Every row gives one point. Any point is a mix of the corners, with weights that add up to 1. It lies inside the corners' shape when no weight is negative. Say inside or outside, and name the corners with a negative weight.

Corners:
(1): [ 64  48 -17]
(2): [ 3  9 29]
(3): [ 73 -43 -27]
(4): [-47  23   4]
Points:
[-6 22 -1] -> inside
[ 62  -1 -19] -> inside
[ 7 16 16] -> inside
[-14  46   3] -> outside (3)
[-24 -15  19] -> outside (1)

Corners:
(1): [  3 -18  21 -53  55 -33 -12 -29]
(2): [-30  23  12  17  17  11 -26 -37]
(3): [-18 -29  29  29  -4 -20 -15  21]
(4): [ -18   46 -121  -45  -20 -105  -40   14]
(5): [-15 -26  48 -40   3 -37  36 -24]
(6): [-25 -33 -27   6 -29  13  -2  45]
(7): [-17 -15   3  27   9 -12  37  28]
(8): [ 60  26   2 -19   2   2 -22 -34]
(9): [-25  69  16  -4  -7   7 -36  55]
Points:
[-12   1  -2   1   4 -21   3   4] -> inside
[-12 -15  11  -3   4 -21  -1  -5] -> outside (9)
[-14   7  -3  19   0  -6 -26  19] -> outside (5)
[ -4   7   7   4   1 -10 -12   6] -> inside
[-24  -7  27   8   5   2  -4  22] -> outside (4, 8)
[ -7  16  -1  -8  -4 -15 -26   5] -> outside (7)
[-67  10 -26  14 -51  -2 -38  63] -> outside (1, 7, 8)
[-19   5  -6  -4  -4  -7 -10  18] -> inside
[-37   7 -35 -18 -11 -56 -11  35] -> outside (2, 8)

Corners:
(1): [-17   3 -18   6  -2  23 -18  63  32  50  75]
(2): [ 35  80 -19 -28 -32  31 -30   3  -5  37  41]
(3): [ 18 -44  17  85 -59 -16  33  29 -26 -55 -28]
(4): [-28  24   0 -84   4 -44  18  21  10  75  68]
(5): [ 17 -56  35  19  -8  -5   9  -4  42 -36   4]
(6): [-41 -31  14  34 -66  16 -19 -20 -14 -21 -26]
(7): [-17  -9 -51 -14 -19 -29 -19   1   8 -27  -3]
(8): [ 18 -36  -3  44  -7 -37   1 -42 -14  32 -36]
(9): [-23  65  -2 -26 -23 -46   2 -20  45  77 107]
(10): [-36  -3  13  19 -11 -38  -6  22  46 -35 -83]
(11): [ 17  26 -51 -14 -80  27   0   1  35  60  -1]
(12): [-15  35 -37   4 -23  39  32 -21  -1  15  -5]
Points:
[  9 -27  -4  15 -32  14   4   7  -4  -2   3] -> outside (9, 10)
[-23 -15   5   3  -5 -30   8   6  16  13  13] -> outside (2, 11)
[-19  26 -20 -32 -17 -11  -8  -2  28  44  25] -> outside (3)
[  5  33 -15 -10 -31   3  -2  -2   9  32  25] -> inside
[ -8  38 -28 -32  -2  -8 -12  13  38  55  58] -> outside (3, 6)
[ -3 -11  -7  23 -30 -12   7  16   3  -6   1] -> inside

Corners:
(1): [ 29  48 -26   3  19   3 -31 -19 -28  -7  20   9  12 -30  20 -39  51  -7]
(2): [-18  -7 -41 -58 -38 -17  25 -11  50 -67  56 -26 -27 -27  37   0  32  -1]
(3): [-36 -19 -18  19  -9 -44   8   4 -18  60 -36  30  -4 -15  -1 -39  15 -54]
(4): [ 25 -13 -52  41  50  11 -17 -17  81 -19  37  30  21 -10  33 -20 -29 -45]
(5): [  6  43 -90  28  49  36 -12 -15 -76   4  10  -1 -64   4 -38  21  16  -6]
(6): [-14   5  -4  -5  -3 -20 -63 -52  27 -42   2  41 -75 -47  17  55 -18 -15]
(7): [-37  -2  24  64 -23 -63  41  40  -3 -22  41   8  26 -18  13 -17 -14  38]
(8): [-26  14 -24 -33 -39  -5 -12 -33  -5  -7  23   1   5 -19 -30 -33 -61 -23]
(9): [-62 -36  31 -39 -28  13  31 -24 -48 -27  12  45  45   6  19 -30  -8 -47]
(10): [-10 -12 -25 -21  -6 -25  38 -21 -55 -62  19 -52   1 -17  62 -67  28 -37]
(11): [ 21 -25 -35  13 -50   9  86  -7 -48  43 -14  62 -11  29  -6 -60 -23 -39]
(12): [  54   35   33   41   62 -104    2   28  -10  -43   20   -9   -6  -49
   14   57   38   36]
(13): [-27  -9 -19 -12  77  14 -18  47  16 -23  36  38  -5  -9  68 -61 -35   1]
(14): [ 17  -7  40 -50   4  73   2 -33  40  23  30 -24  42  34  24 -16 -44  26]
(15): [-31   6 -49 -29  -1 -17  -2 -38  70   7  60  -7  26  33  58 -29 -31  63]
(16): [ -2 -39 -20  12  63 -17 -35  15  16 -22  89  14  21  -1  27 -16 -16  26]
(17): [ -4 -37  12 -27 -70  24  31 -47  23  30 -49  35  59  29 -33 -25 -44  48]
(18): [  3  -9 -10  -3 -35  -3  21 -73  45  -3   8  40   4  38 -32 -58  11  -4]
(19): [ 55   9  14  11  19  -1 -56   5  10  -1 -32  28  30  52   8   0  11 -57]
Points:
[-39 -19 -71   6 -23  -5  38 -34  -4  -8  40  22 -15  -3  20 -37  14  14] -> outside (8, 12, 13, 14, 19)
[-17  11 -15  12  42 -15 -39 -14  37  -8  40  18  -2 -30  28  18 -36  32] -> outside (2, 10, 11, 18, 19)
[ -2  13 -12   8   0  -8  -3  -4   6  -2  10  19  -5  -7   6   5 -10   2] -> outside (10, 16, 18)
[  1   2   4   6  -1   1  34   1 -40  19  -9  21  30  22   9 -46  11   2] -> outside (2, 4, 6, 8, 16)
[ -8  -2 -18  -8   3 -12  -2 -20  -2 -25  17   2  -7  -8  29 -20  -2 -11] -> inside
[  6   4 -21   7  20 -12 -19 -11  12 -16  26  11 -10  -4  20 -12  -2  -9] -> outside (9, 17)

Corners:
(1): [  3  -9 -55 -22 -37 -23  52  -9   9 -43 -47 -21  -2  21   8  35  16  40
 -39  27]
(2): [-34 -63 -40 -46  34 -24 -32 -46  -9 -74  36  21 -17 -40 -25 -65 -12 -29
 -11  69]
(3): [-18 -51 -51 -29 -27  59  40   8  45 -18  -9  -6 -33 -22  28 -41 -48  11
  46 -26]
(4): [-23 -48 -26   0  -6  45 -14   1 -57 -41  37  13  35  22  17   2 -16 -27
 -25  25]
(5): [ 73  23  39 -48 -16 -29   5 -44  31 -66 -11   5 -50  61  16 -57  47 -27
 -50 -30]
(6): [ 44  36  22  -3 -54  58  -9 -69 -44   2   9  63 -40  24  52 -40 -10  46
 -30  -8]
(7): [ 23  34   6   6  22  -8  59 -38 -21 -60  40  13  -1  39   1 -24  -3   6
 -50  35]
(8): [  6 -28 -24  27   0  -5 -11  -6 -52  36 -22   0  52   1 -23 -10  24  19
  47   4]
(9): [-11   3  -7 -19  20  29  55   5 -12  32  34  53  13  31   0  24  63  28
  33  55]
(10): [ 52  58 -32 -64  25   5 -46 -22  26   2  40  -2  41 -31  -4 -70 -10  45
 -12   2]
(11): [-38 -35  15 -29   6   4  25 -26  30 -30  -9  66   2  43 -29 -65   1 -32
 -45  53]
(12): [-50  -6 -59 -13 -32 -41  11   3 -30  38  48 -37  23   3  48 -29  23 -44
  19  48]
(13): [  8  15  15 -12 -53  46  27 -42  22 -58 -46  30   7  -9  26  -1   6  -2
  30 -40]
(14): [-26 -38 -51 -51  35  41  71  -9 -34 -11 -42  58  18  56  70  -2  34  20
  50 -16]
(15): [ 30 -18  -9 -64 -21 -32  15  -3  18  26  13 -44  41 -19   5 -36 -14  -1
  45  45]
(16): [-23  29  30 -44 -25  36  -6 -63 -30  66  30 -27  22  -5  55  29  21  18
  28 -46]
(17): [ 61  46   7  18 -57   1  36  15 -23  28 -51  61 -45  25  24  10 -31   4
  -2 -22]
(18): [-35 -10 -42 -16  -2 -41 -23  21  25 -33  11  45  41  53 -21 -18 -32  44
  35  54]
(19): [ 64 -25 -10  31  48  -5 -10 -12  15 -27  26  28  18 -14  28 -64 -16  -9
 -50  15]
(20): [ 38   1 -34  -7 -57 -52  65  12 -32 -65  16  72   8  32   2  16  -3  42
 -32 -33]
(21): [ -9 -16  16  11  37  51  21   0 -75  13   1 -42   3 -50  79 -35  48   9
 -27   7]
Points:
[-10   8  -5 -25 -16  21  -9 -20 -16  19  16 -34   1 -17  21 -21   9  -1
  19  24] -> outside (11, 14, 19, 20)
[ 17  13  -6  -1 -25   7  21  -9 -12  -9   4  15   3  16  17  -7   6  16
 -16  -1] -> outside (2, 14, 15)
[  8   4 -10 -20 -12  19  31 -13  -3  -5   4  15   3  16  32 -11   7  14
  -2   0] -> outside (2, 8)
[ 19   2 -13 -16 -12   2  27 -14  -2 -32   8  25  -7  16  19 -27  -1   7
 -17   9] -> outside (8, 16)
[ 23 -27 -35 -22  35   7  52  13  -9 -32  18 -41  41   1  33 -19  55  -3
   2   6] -> outside (2, 6, 11, 16, 17, 18)
[ -2  -2 -25  -7 -11  19  16  -9 -28   2   9   5  15  -9  36  -8  -1  21
  16   6] -> outside (5, 11)
